Each wall is flat, endless, passes through zero and stands at right angles to its row. A trip goes straight from one point to another. Which walls does it cross, in order?

Walls:
(1): [0.43 0.97]
(2): [-0.23  0.26]
(3): [-0.18  0.33]
(4): [0.47 0.53]
(5): [-0.43  0.68]
(6): [-0.13 -0.32]
(7): [ 0.20 -0.12]
(8): [-0.35 -0.34]
(9): [0.11 0.16]
Trips:
[0.28 0.12] to [0.99 0.24] => none
[ 0.79 -0.06] to [0.23 0.02] => none
[-0.05  0.55] to [0.23 0.44] => none
[ 0.22 -0.44] to [ 0.47 -0.72] => none
[ 0.06 -0.28] to [-0.11 -0.51] => none

Walls:
(1): [-0.37  0.11 -0.09  0.04]
(2): [ 0.46 -0.23 -0.26 -0.98]
(3): [-0.57  0.42  0.44 -0.36]
(4): [ 0.42  0.44  0.19 -0.45]
(5): [0.03 0.31 0.01 0.01]
(6): [ 0.74 -0.91  0.60 -0.84]
(7): [0.53 0.43 0.49 0.26]
Trips:
[-0.32 -0.06 -0.51 -0.43] to [0.33 0.43 0.56 0.08] => 4, 5, 7, 6, 1, 2
[ 0.27 -0.15 -0.38 -0.19] to [ 0.04 -0.09  0.30  0.01] => 7, 3, 2
[-0.24 -0.33  0.21  0.15] to [ 0.46  0.03  0.32 -0.54] => 1, 2, 7, 4, 5
[-0.09  0.74 -0.42  0.55] to [-0.19  0.26 -0.31  0.46] => 7
[ 0.64 -0.75 -0.10 -0.21] to [-0.63  0.20 -0.53  0.12] => 4, 1, 6, 2, 3, 5

Walls:
(1): [-0.13  0.68  0.28  0.26 -0.10  0.82]
(2): [-0.53 -0.20  0.29 -0.44 -1.14  0.18]
(3): [ 0.79 -0.29  0.19 -0.40 -0.19 -0.46]
(4): [-0.01  0.36  0.31  0.47 -0.26  0.47]
(5): [-0.01  0.07 -0.11 -0.46 -0.44  0.23]
(6): [0.02 0.28 0.25 0.07 0.09 0.12]
(7): [ 0.15  0.05  0.34 -0.44  0.13  0.48]
(8): [ 0.43 -0.26  0.00  0.51  0.08  0.08]
Trips:
[-1.08 -0.05  0.39  0.68  0.41 -0.01] to [-0.57  0.37  0.56 -0.74  0.33 -0.53] => 2, 4, 7, 1, 5, 3
[ 0.81  0.37 -0.24 -0.53 -0.22 -0.50] to [-0.69  0.28 -0.17 -0.15 -0.53  0.16] => 2, 7, 1, 3, 4
[-0.23  0.25  0.12  1.05  0.23 -0.72] to [-0.30 -0.02 -0.68  0.42  0.16 -0.41] => 6, 4
[ 0.49 -0.54  0.60 -0.06 -0.41 -0.20] to [ 0.60  0.31 -0.21 -0.39 -0.10  0.53] => 4, 6, 1, 2

Walls:
(1): [ 0.17 -0.28  0.22  0.23  0.01 -0.08  0.18 -0.34  0.61]
(2): [-0.16 -0.42  0.20 -0.34 -0.84  0.07  0.24  0.25  0.74]
(3): [ 0.17 -0.11 -0.25  0.23 -0.26  0.16  0.95  0.10  0.80]
(4): [ 0.28 -0.09  0.04  0.45  0.16 -0.30 -0.17 -0.46  0.23]
(5): [ 0.23 -0.15  0.82  0.29  0.78 -0.03  0.40 -0.17  0.33]
(6): [-0.15 -1.00  0.05 -0.21  0.71 -0.29 -0.14  0.33 -0.54]
(7): [-0.78  1.36  1.02 -0.27 -0.81  0.36  0.05  0.28 -0.25]
(8): [ 0.12 -0.30  1.05 -0.40  1.05 -0.16 -0.16 -0.21 -0.62]
(9): [-0.14 -0.27  0.32  0.15  0.36 -0.08 -0.32 -0.18  0.05]
(10): [ 0.28 -0.50 -0.42  0.09  0.32 -0.15 -0.18 -0.11  0.38]
(11): [ 1.15  0.06 -0.12  0.32  0.24  0.20 -0.10  0.16  0.50]
Trips:
[ 0.47 -0.51  0.10  0.36  0.16 -0.19  0.73 -0.10  0.08] to [-0.53 -0.29  0.21 -0.06 -0.18  0.25  0.66 -0.11 -0.33] => 9, 11, 10, 4, 7, 1
[-0.99 -0.44 -0.11  0.21 -0.38  1.25 -0.15  0.08  0.34] to [ 0.34 -0.04  0.14  0.48 -0.24 -0.20  0.29  0.53  0.08] => 9, 11, 5, 4, 7

Walls:
(1): [-0.13 -0.30 -0.32 -0.11 -0.12 -0.38  0.27  0.23  0.46 -0.23 -0.24 -0.41]
(2): [ 0.07 -0.14  0.36  0.67  0.34  0.06  0.60  0.23  0.10 -0.49  0.67 -0.09]
(3): [ 0.37 -0.42  0.27  0.11 -0.12  0.35 -0.08  0.07  0.06  0.25 -0.39 -0.55]
(4): [ 0.77 -0.16  0.23 -0.73  0.62 -0.37  0.26 -0.14 -0.09  0.20 -0.51 -0.16]
(5): [-0.84 -0.41  0.67 -0.46 -0.26  0.14  0.04 -0.33 -0.78  0.36  0.05 -0.21]
(6): [-0.42  0.03 -0.48 -0.11  0.36 -0.17  0.34 -0.05 -0.29 -0.04 -0.01 -0.32]
Trips:
[ 0.15 -0.37 -0.17 -0.43 -0.22 -0.11  0.27 -0.78  0.21  0.16 -0.01 -0.93] to [ 0.03  0.37 -0.01  0.01  0.72 -0.57  0.20 -0.15  0.63 -0.35 -0.17 -0.39] => 5, 2, 3
[-0.01 -0.70  0.46 -0.52  0.42  0.41 -0.09  0.30 -0.07  0.09  0.29 -0.22] to [ 0.82  0.03 -0.95  0.15 -0.58 -0.23  0.71  0.35  0.41 -0.36  0.01 -0.67] => 1, 6, 5
[-0.51 -0.22  0.54  0.22  0.08  0.03 -0.78 -0.46 -0.04  0.93  0.65  0.42] to [ 0.10  0.22 -0.15  0.84  0.12  0.04 -0.13  0.00  0.06  0.43  0.05  0.26] => 2, 5
[-0.10 -0.81 -0.19  0.01  0.53 -0.09  0.49 -0.51  0.88 -0.66 -0.76  0.23] to [ 0.23 -0.20  0.46  0.01 -0.29  0.70 -0.55 -0.37 -0.45  0.29  0.03  0.26] => 6, 2, 5, 1, 4

Walls:
(1): [ 0.28  0.38 -0.65  0.51  0.01 -0.33  0.17 -0.55 -0.13  0.08 -0.11  0.33
 -0.10  0.40 -0.34 -0.54 -0.39  0.22]
(2): [ 0.37  0.04  0.10  0.85  0.11 -0.44 -0.62 -0.10  0.17 -0.55  1.34 -0.48
  0.15 -0.20  0.06  0.00 -0.60 -0.79]
(3): [-0.14  0.26 -0.02 -0.28 -0.36 -0.53  0.33  0.49  0.67  0.08 -0.15  0.24
 -0.30 -0.24 -0.71 -0.59 -0.02 -0.30]
(4): [-0.43 -0.21 -0.23 -0.76 -0.32 -0.46  0.51 -0.21 -0.01 -0.12  0.18 -0.19
  0.17  0.47  0.48 -0.20  0.26 -0.49]
(5): [-0.17  0.02 -0.18 -0.17 -0.89  0.39 -0.01  0.14 -0.36 -0.99  0.21  0.33
 -0.33  0.21  0.47  0.12 -0.34  0.12]
(6): [-0.34  0.65  0.27  0.06 -0.01 -0.56 -0.16 -0.68  0.77  0.02 -0.37 -0.31
 -0.16  0.33 -0.50  0.14  0.07  0.31]
Trips:
[ 0.26  0.42  0.95  0.00 -0.65  0.45 -0.19 -0.20 -0.93  0.45 -0.43 -0.11
  0.54 -0.07  0.43 -0.07 -0.24  0.14] to [ 0.67 -0.44 -0.12 -0.37  0.25  0.05  0.03  0.51 -0.14 -0.01 -0.21 -0.40
  0.23  0.78 -0.11  0.02 -0.19 -0.14] => 4, 5
[-0.29  0.71 -0.11  0.61  0.18 -0.27 -0.07  0.04  0.02 -0.39 -0.18 -0.13
  0.31  0.20 -0.74  0.42 -0.02  0.06] to [ 0.32  0.33 -0.04 -0.37  0.43  1.22 -0.24  0.53  0.22  0.51  0.40  0.57
 -0.32  0.25 -0.64  0.07  0.34 -0.16] => 2, 1, 6
[-0.16  0.51  0.15  0.45  0.21  0.18 -0.62 -0.16  0.03 -0.17  0.25  0.33
  0.37  0.27 -0.24 -0.68  0.22 -0.97] to [ 0.46 -0.89  0.16 -0.11 -0.15  0.08 -0.25  0.73  0.22 -0.14 -0.16  0.02
 -0.51  0.65 -0.11 -0.32  0.31  0.20] => 6, 5, 1, 2
[-0.29  0.04 -0.45  0.16 -0.23  0.16 -0.46  0.27  0.18  0.11  0.32 -0.13
 -0.25 -0.59 -0.19 -0.30  1.07  0.74] to [ 0.37 -0.37  0.17  0.29 -0.70 -0.43  0.16  0.06  0.34  0.47 -1.05 -0.28
 -0.31 -0.79 -1.05 -0.81  0.24  0.19] => 1
[ 0.44 -0.98 -0.26  0.45  0.34  0.05 -0.75  0.10  0.06  0.26 -0.69 -0.46
 -0.04 -0.41  0.55  0.36  0.25  0.51] to [-0.39  0.06 -0.17 -0.03  0.60  0.15  0.12 -0.09  0.03 -0.24 -0.32  0.31
  0.04  0.70 -0.16  0.59 -0.14  0.23] => 6, 1, 5
